Rows are points. Before rounding, the points of a table are all equally far from one centre. They may lie mostly on one side of it. Where is the centre, to within rounding?

Points (8 x 3)
[[-28 -47 -28]
 [  7 -10   8]
 [ -9 -36   1]
 [-38 -44 -35]
 [-21 -46 -24]
 [-41 -29  12]
 [-27 -30  14]
 [-74 -10 -22]]
Centre: [-28   1 -23]

Points (12 x 6)
[[ 47  12   8  17   7  45]
 [ 29  41  22  12  54  13]
 [ 37   4  17  31  51  10]
 [ -3  24  39  30  53  29]
 [  4 -15   7  47  36  30]
 [ 27  18  14  32  59  10]
 [ 37  25 -11  30  35  29]
 [ 40  40  27  27  41  20]
 [ 24  34  46  45  28  27]
 [ 19   8  24  46  44  32]
 [ 47  38  16   8  39  18]
 [-12  44  53   8  15  38]]
Centre: [ 2 16 15 13  6  3]

Points (12 x 9)
[[-53   1  32 -42  -9 -27   9 -25  48]
 [-47  21   5 -29  14 -58   3  23  17]
 [-67  28  -1 -18  16 -39  -6  25  26]
 [-43  19   4 -25  39 -50   3  -5  23]
 [-30  18  29 -42   8 -25  39 -32  21]
 [-39  25  -4 -15  28 -54  10  22   4]
 [-33  43  19  -9  25 -37 -23  28  10]
 [-63  -6  37 -12  17 -46  18 -13  35]
 [-75  14  -7 -47  48 -20  -4   6  20]
 [-72  10  34 -59  43  -6  32  -3  12]
 [-52  31  22 -23  30 -16  14  27  40]
 [-68  21   1  -5  47 -26  12  -9  21]]
Centre: [-37 -16  18 -21   5   7  -6   4 -13]

Points (18 x 12)
[[ 16  60   3 -59 -45 -12  36   9 -22 -16  -5 -52]
 [ -6  34  20 -30 -38  27  34  11 -75 -11 -16  16]
 [-39   7  -9 -12 -30 -34  36  -1 -50 -14  21  -5]
 [-26  46  31 -20 -30   0  23  27 -61 -29  -5 -39]
 [-24   6  15 -49 -20 -18  38  28 -47 -27   2 -11]
 [-14  29   8 -46 -64  -4  26  28 -33 -21  -9 -36]
 [ -4  43  20 -49 -32 -19  32  27 -54  -7  19 -17]
 [-22  56   5  20 -31  18  30  26 -45 -23 -14   9]
 [  0  37 -31 -45 -10 -14  25  10 -50 -32  13 -18]
 [-56  26   3 -72 -36  -4  37 -15 -52 -74 -12   7]
 [-10  37  16 -39 -40 -23  20   4 -60  10  -2 -38]
 [-23   0  53   6  -5   9  11  19 -36   5  -1   1]
 [-26  37  12 -30 -31   0  44  19 -69  -7   4 -17]
 [-15  18  50 -59 -25 -12  24  32 -34 -34  -1 -34]
 [-29  36  20 -28 -37  -4  33  43 -39 -36  -4 -27]
 [-49  46  -1 -37 -35 -30  14  17 -43  -8 -31  -9]
 [-46  22  -9 -14 -30  -6  22  19 -56 -13 -12  -7]
 [-54  18 -23 -33 -27 -17  43   0 -39 -55  -6 -24]]
Centre: [-20  44  27 -30 -24   9  18 -42  -1 -29   3   1]

Points (22 x 18)
[[ 28  26  44 -17  -7  19 -17 -50  -7  55  -6 -55   9  48  -2  -7 -28  28]
 [-20  21  35 -10 -45  -7   8  -5  27  56   2 -61  21  53   0  10 -17  31]
 [ -9  29  15 -31 -16  13 -14  -7 -10  35   4  -4  37  80 -11 -11  -9  44]
 [-11  27   7 -19 -26  12 -25  13  51  31   8 -33  29  84   0  27 -26  39]
 [ 14 -34  26 -12 -51  30  -9 -40  28  -4   4 -54   3  81  20  16 -10  23]
 [  4  20  26   8 -24  56   4 -16  14  18  10 -45  25  66   3 -35 -42  -9]
 [  6  17  21  -9  15  29 -20 -24  22  36  14 -62  31  70  24 -36  -3  37]
 [ 13  18  18  -6 -19  50 -17 -26  38  51   6 -45   4  74 -21 -15 -35 -17]
 [ 32  11   3  -8 -18  42   6 -27  34  38  22 -51  22  41  -9 -16 -48  18]
 [ 44  24  16  24  -5  47  -4 -22   4  51  11 -64  22  65  -2  -5 -29  19]
 [-20  11  20  43 -22  34   6  -8  30  49  23 -27  32  66 -11  20 -30  28]
 [ 29  22  39  -7 -38  19  11  -6  24  35  18 -27  24  80 -14   0   3  55]
 [ 19  49  20   8 -18  10 -15  -4  28  46 -15 -25  23  54 -59  18 -19  37]
 [ 25  23  23  11 -31  -2  27 -31  21  37  18 -45  18  23  25  32 -13  35]
 [  2   2  36 -31 -55  75 -11 -14  38  55 -22 -19  12  57  -5  19 -27  25]
 [ -1  -9  17 -19 -22  44 -16 -62  22  45   5 -35  18  65   0   6 -11  59]
 [-17   9 -18  -5  -9  38   1 -47  28  40 -11 -46 -16  58  33 -17 -22  49]
 [ 30  49  21  -4 -28  23 -17 -22  36  33   3 -33  22  66  -8  -9 -36  48]
 [ -4  27  18  18 -21  16  -1  24  14  59 -14 -58  49  64  -4  16 -11  58]
 [ 21  -5  20   0 -47  29  22  13  15  46   5 -31  26  51  11  12 -48  56]
 [ 38   7  23  11   1  55 -14 -26  22  16  31 -25   5  30  -3 -41  -1 -14]
 [  9  22   7 -38 -60  65 -17  11  12  33  -9 -47  38  44 -17  17   1  30]]
Centre: [  8  -3  15   5  -7  27 -12   0  18  19 -28 -27   4  38   3   9   1  16]
